Each row of a before or after table is a point. One or more steps were done to the points. Then noise was added and the rows were shuffled. The steps act on columns, c1 being the first. Name the steps. A step turns or swaps two columns, mirrors them in a line or flattens them onto one, adds a multiple of one to another, or multiplies or shifts one. Angles are multiples of 10 degrees, from the lower column toward the higher: turns from -170 to 170, lines from 10 to 170 but not 90. Use the fewest steps. Two steps may share a column if one is a turn and the other turns, adds or multiplies; they go together, in the order done. Otherwise the lowest column goes first.

Before, 13 rows:
[[  3.8  -5.3   5.7]
 [ -3.2  -0.5   6.6]
 [  4.3   0.5   6.0]
 [  3.6  -0.7  -5.2]
 [  5.0   1.9   3.3]
 [  2.7  -0.8   5.8]
 [  3.4   2.4   4.9]
 [  3.3   2.5   5.3]
 [-16.7   1.5  -0.9]
 [  2.2   1.0   6.1]
 [  4.2  -2.8   5.5]
 [  2.1   2.6   1.1]
 [  1.7   2.6  -0.3]]
After, 13 rows:
[[-0.8 -2.3  4.3]
 [-3.8 -2.2 -4.0]
 [ 1.5  2.6  4.8]
 [-0.9 -4.1  3.8]
 [-6.1 -1.7  4.0]
 [-2.7 -5.3  1.8]
 [-8.6  0.8  4.5]
 [-3.1 -0.7  4.1]
 [ 1.5 -3.3 -0.6]
 [15.5 12.2 -1.2]
 [-3.4 -3.4  4.2]
 [ 0.9 -3.1  1.2]
 [-0.4 -4.4  4.1]]
Steps: turn c1 and c2 by -130 degrees; multiply c1 by 1.3; multiply c3 by 0.7

Before (8 x 9):
[[-1.7 -2.7  4.2 -2.1  1.0 -3.8  2.8  0.8  4.4]
 [ 2.3  4.3 -0.6 10.6 -0.2 -2.4  5.5 10.1  6.6]
 [ 0.8 -5.1  4.4 -1.8 -3.3 -3.9 -3.9  8.4  7.9]
 [ 8.9 -1.7  0.7 -0.5 -2.1  5.3  3.2  5.9  5.9]
 [-3.3  0.3  0.5  6.3 -8.1  1.1 -5.5  0.4 -5.6]
 [ 6.1  6.2  4.1  4.7 -5.2  5.4 -6.4  0.6  0.0]
 [ 5.1 -3.0 -3.9  2.8  3.4  7.6 -0.4  0.2  8.0]
 [ 8.7 -5.4  4.0  0.2  3.2  3.4 -2.0  5.5  4.2]]
After (8 x 9):
[[-1.6 -2.9  4.0 -1.7  0.9 -3.9  8.7  1.0  4.6]
 [ 2.0  4.1 -0.8  9.8  0.0 -2.1 11.0 16.4  6.4]
 [ 5.7  6.1  3.9  5.0 -5.5  5.2 -0.5  0.5  0.3]
 [-3.7  0.1  0.5  6.2 -8.0  1.2  0.6  0.4 -6.0]
 [ 5.1 -3.1 -3.8  2.9  3.4  7.2  5.4  0.4  7.8]
 [ 1.1 -5.3  4.2 -1.9 -3.2 -3.8  2.2 13.5  7.7]
 [ 8.6 -5.0  4.0  0.1  3.2  3.3  4.3  8.4  3.8]
 [ 8.9 -1.9  0.2 -0.7 -1.8  5.1  9.2  9.4  5.9]]
Steps: shift c7 by 6.0; multiply c8 by 1.6

Before (9 x 14):
[[-8.7  1.1 -2.9  2.9  3.4 -2.1 -3.7 -0.3 -7.4  0.6  1.6 -4.8  2.9 -0.3]
 [-1.6  1.1  0.8  5.6 -2.2 -5.0  1.6 -1.2  1.4  2.0 -2.2 -6.8 -0.1  1.7]
 [-8.2 10.6 -7.5  5.8  0.3 -1.4  2.6  3.2 -5.6 -2.4 -4.8  1.5  8.3 -5.3]
 [-3.7 -3.2 -2.1  2.5 -2.4 -4.3  0.2  2.3  1.3  4.9 -0.9  1.9 -3.5 -1.5]
 [-0.8  1.0  8.3 -0.6 -6.5 -0.1  5.3  1.4  2.7  5.1  4.8  2.3 -7.1 -8.0]
 [-4.1  8.7  6.8 -2.6  2.1  4.3 -4.6  6.5  1.7  4.8 10.5  9.5  0.2 -0.7]
 [-6.3  9.0 -4.7  5.8  3.7 -5.2  0.3  8.3 -6.4 -2.3 -2.1 -0.9  0.6 -3.8]
 [-1.2 -1.0  0.8  3.5  5.3 -0.4 -1.4 -1.6 -4.5  0.9 -3.2 -0.1 -1.6  1.0]
 [ 1.7 -2.7  4.1  2.6 -2.4  1.4  5.8  3.6  8.3  3.5  7.4  1.1 -4.2 -8.2]]
After, 9 rows:
[[ -4.4   8.1   6.7  -2.7   5.4   4.5  -5.1   5.9   2.0   4.6  -7.6 -12.2
    0.1  -0.3]
 [ -1.2   0.8   1.1   5.9  -6.1  -5.1   1.5  -0.1   1.4   2.3   5.7   3.3
    0.2   2.3]
 [ -5.5   8.6  -4.7   6.3   9.6  -5.0   0.5   8.3  -5.9  -2.5   0.1   2.2
    0.9  -3.3]
 [ -8.2  10.5  -8.0   5.4   0.8  -1.5   2.7   3.0  -6.1  -2.2  -2.2   4.3
    8.3  -5.2]
 [ -3.7  -2.6  -1.9   1.8  -6.2  -4.8  -0.1   2.5   1.4   4.3  -2.4   0.8
   -3.8  -1.3]
 [ -1.6  -0.8   1.4   3.3  12.9  -0.7  -0.9  -2.2  -4.9   0.8  -0.1   2.5
   -1.8   1.0]
 [  1.6  -2.3   4.1   2.6  -6.2   1.2   5.7   3.9   8.5   3.2   0.1  -7.4
   -4.3  -8.1]
 [ -8.6   1.2  -2.3   3.0   9.0  -2.0  -3.8  -0.2  -7.1   0.7   5.3  -1.1
    2.2   0.2]
 [ -0.8   1.1   8.7   0.0 -16.2   0.1   5.4   1.3   2.1   5.5  -1.0  -4.5
   -7.0  -7.9]]
Steps: multiply c5 by 2.5; mirror c11 and c12 in the line at 140 degrees

Before, 13 rows:
[[  1.8   5.0  -3.1  -5.3   2.0  -9.2   1.9  -0.8   6.6   0.5  -4.3  -2.2
    1.0   4.7   3.4   6.0   4.8   7.2   3.1  -3.4   0.1  -2.8   2.4   8.4
   -0.9   1.0  -2.2  -2.0   0.9   0.6  -5.8  -1.9]
 [ -5.0  -0.6  -3.4   5.5  -8.6  -6.0  -3.8   7.6  -4.8  -4.1  -2.7   7.3
   -1.8  -3.5   4.4   4.2   5.8  -1.6   3.7  -6.5   7.2  -2.6 -10.5   3.0
    8.2  -3.0   3.6  -0.1   0.2   2.2  -1.1  -3.7]
 [ -7.4   0.0  -7.8   1.2   1.0  -4.3  -4.1   9.2  -2.9  -8.0  -4.7   7.9
   -7.7  -6.5  -2.0   0.6  -0.4  10.6  -2.9  -0.4   2.0  -2.3   1.3   0.1
   -4.8   4.3   0.7   0.7  -5.3   2.3  -2.7  -7.2]
 [  2.6   0.7  -2.2   2.1  -3.5  -9.9  -1.9   4.0   2.9  -1.5  -1.3   2.3
   -3.3   1.1   2.7   6.5   4.7  -1.6   0.0  -1.6   8.5  -0.7  -8.2  -1.7
    2.6  -0.4   2.5   0.2   3.4   5.7  -3.6   3.2]
 [ -3.9   6.2   4.3  -5.7  -0.2  -2.3   1.6   5.1  -0.9   3.9  -1.6  -3.7
   -4.9  -7.2   2.5   7.5   5.0   8.0  -5.4   4.1   8.1   2.0 -10.4   4.3
    7.4  -1.4  -0.2   5.4   4.7  -5.8   4.9  -3.1]
 [ -0.6   1.3   4.8   5.6  -0.5  -5.9   1.7  -4.6   3.7   3.4   1.8  -1.1
   -6.5  -5.1  -3.2   1.4  -4.1   7.0  -7.6  -1.5   1.3   0.6   0.4   5.6
   -0.4  -2.6  -9.9  -1.5  -2.3  -4.7   5.7  -2.6]
 [ -5.8   4.0   1.2   0.0  -4.8  -8.8   1.7   0.9   6.7  -0.2   5.7  -4.9
    2.5   4.8  -0.9  -2.2  -0.2  10.1  -0.1   1.4   2.9   1.2 -10.3   0.8
    6.8   3.4   3.0  -0.3   0.5   2.3   1.5  -6.9]
 [  0.5  -5.3   0.8  -5.6   2.4  -0.8   6.7   0.1  -1.2  -5.8   5.5  -0.3
    4.0  -6.4   5.0   0.2  -3.9   3.1  -7.5  -1.9  -4.4   1.3   3.2  -1.4
   -0.5   0.9  -4.9  -2.7   1.6  -6.3   5.3  -6.3]
 [ -2.2  -2.2  -3.1   3.5   1.2  -2.6   4.1  -3.9  -6.3  -1.4   5.8   0.8
   -1.5  -7.2   0.3   0.7  -1.4   7.4  -4.2   3.2   6.8  -9.4  -4.3  -0.7
   -1.5  -5.0  -6.1   9.0  -5.7  -2.2  -2.1   4.5]
 [ -6.4   7.4   5.1   3.2  -1.0   1.4  -4.1   0.1   4.4  -0.3   7.4   2.8
   -2.4   2.9   6.2   2.2   2.5   6.9  -2.6  -1.8   2.4  -0.7  -9.5   5.9
   -2.2   4.2  -4.4   2.2  -4.5   0.2   3.6   0.6]
 [ -6.2   3.6   3.6  -7.8  -2.6   0.0   7.0  -2.6   5.2  -7.3   4.4  -0.1
   -0.4  -6.6  11.0   4.6   3.1   9.2  -1.4  -8.6   0.1  -5.6  -4.7   2.5
   -3.2   7.2   0.7   5.2  -4.5   2.9   3.3   2.1]
 [  2.6  -1.7   5.4   0.0  -1.8  -4.4   6.6  -4.3  -5.1   0.5   5.4  -2.6
    3.8   4.0  11.0  -0.2  -3.0  11.8   3.1   4.1   6.3  -5.2  -4.2  -0.1
    5.5  -5.7   3.8   9.2  -6.7   4.6  -3.0   2.2]
 [  0.9  -2.8  -6.6  -5.9   3.1   3.6  -4.3   0.9  -5.5  -1.4  -2.1   2.8
   -2.1   1.0   2.5  -1.9   7.6  -0.4   2.3   5.0   0.4  -4.3  -8.1   4.7
   -1.0   6.7  -4.9   2.1   1.9   4.3   6.1   4.6]]
After:
[[ -5.8   4.0   0.9   0.1  -4.9  -8.7  -1.5   1.3   6.8   0.1   5.6  -5.0
    2.9   4.5  -3.1  -1.8  -0.4  10.3  -0.3   1.2   0.3  -1.9 -10.1   1.0
    6.7   3.4  -4.0  -0.5  -0.2   0.4   1.8 -10.2]
 [ -6.4   7.1   5.0   3.8  -0.9   0.5  -0.1   0.7   5.1  -0.7   7.6   2.9
   -2.4   2.6  -1.0   2.7   3.1   6.8  -2.7  -1.7  -6.3   4.2  -9.5   6.2
   -2.4   4.3   3.1   2.5  -4.5  -3.4   3.2   0.7]
 [ -0.5   1.4   4.7   5.5  -0.5  -5.7  -0.6  -4.6   3.5   3.8   1.6  -1.5
   -6.4  -5.0  -2.3   1.9  -4.2   7.1  -7.6  -1.8   3.1  -1.8   1.0   5.0
   -0.3  -2.9  11.0  -2.1  -2.3  -2.6   5.6  -3.9]
 [ -3.9   5.9   4.4  -5.5  -0.9  -2.6  -2.2   5.2  -0.7   3.8  -1.4  -3.6
   -4.6  -7.7  -7.0   7.5   4.9   8.2  -5.6   4.1  -3.8  -2.4  -9.5   4.7
    7.3  -1.6   4.5   5.1   4.4   4.2   4.4  -4.8]
 [  2.8   0.7  -1.8   2.3  -3.6  -9.4   0.0   4.1   2.4  -2.0  -1.4   2.2
   -3.2   1.2  -7.8   6.9   5.2  -1.9   0.6  -1.8  -4.9   1.8  -8.6  -1.9
    3.1   0.1  -6.0   0.2   3.3  -2.1  -3.4   5.6]
 [ -7.5  -0.4  -7.8   1.3   0.8  -4.5   1.7   9.2  -3.1  -8.2  -4.2   8.6
   -7.7  -6.8  -2.2   0.5  -0.2  10.6  -3.1  -0.3   2.3   4.4   1.3   0.1
   -5.1   3.9  -2.3   0.6  -5.1  -0.9  -2.8 -11.5]
 [ -5.3  -0.7  -3.4   5.5  -7.9  -6.3   1.8   7.8  -4.8  -4.6  -2.6   7.8
   -1.9  -4.0  -6.8   4.1   6.1  -1.6   3.6  -7.0  -5.6   4.4 -10.2   2.9
    7.6  -2.6  -4.2  -0.1   0.1   0.6  -1.2  -6.0]
 [  3.3  -1.1   5.7  -0.1  -1.6  -3.7   5.9  -4.5  -4.5   0.3   5.0  -2.4
    3.5   4.0  -4.1  -0.4  -3.1  11.7   3.0   4.1 -12.3  -5.8  -3.8   0.3
    5.6  -5.5  -6.0   8.9  -6.7  -1.5  -3.7   3.2]
 [  1.8   4.8  -3.6  -5.2   1.3  -8.7   3.2  -1.0   6.7   0.3  -4.2  -2.1
    0.6   4.7   0.5   5.6   4.8   7.2   2.9  -3.1  -3.4  -1.3   2.3   8.2
   -0.7   2.1   1.4  -2.1   1.1  -2.2  -6.4  -3.6]
 [ -2.0  -2.2  -2.9   3.6   1.3  -2.9  10.2  -3.7  -6.5  -1.1   5.7   0.9
   -1.4  -7.2  -6.6   0.1  -1.2   7.6  -4.4   3.0  -1.5  -2.0  -4.1  -0.7
   -1.8  -5.3   6.0   8.8  -5.1  -2.6  -1.9   7.4]
 [ -6.3   3.5   4.1  -7.5  -2.9   0.3   5.9  -2.5   5.3  -7.2   4.3  -0.1
   -0.2  -6.1   1.6   4.4   3.0   9.9  -1.0  -8.2 -10.7  -6.2  -4.5   2.0
   -3.0   7.1  -2.5   4.4  -5.1  -1.4   3.1   3.2]
 [  0.6  -3.2  -6.5  -5.8   3.2   3.8   3.9   1.2  -5.8  -1.0  -1.9   2.9
   -1.9   0.4   0.7  -2.2   7.6  -0.2   2.4   4.6  -2.2   5.4  -8.1   5.7
   -0.8   6.8   1.3   2.2   1.1  -7.0   5.9   7.4]
 [  0.8  -5.4   0.7  -5.5   2.2  -0.5  -0.2   0.3  -1.0  -6.0   5.8  -0.1
    4.3  -6.2   4.9   0.3  -3.5   3.2  -7.3  -1.8  -3.7  -7.1   3.4  -1.8
   -1.0   1.0   8.0  -2.7   0.9   1.4   5.1 -10.2]]
Steps: mirror c7 and c22 in the line at 140 degrees; mirror c15 and c21 in the line at 140 degrees; turn c27 and c30 by 140 degrees; multiply c32 by 1.6
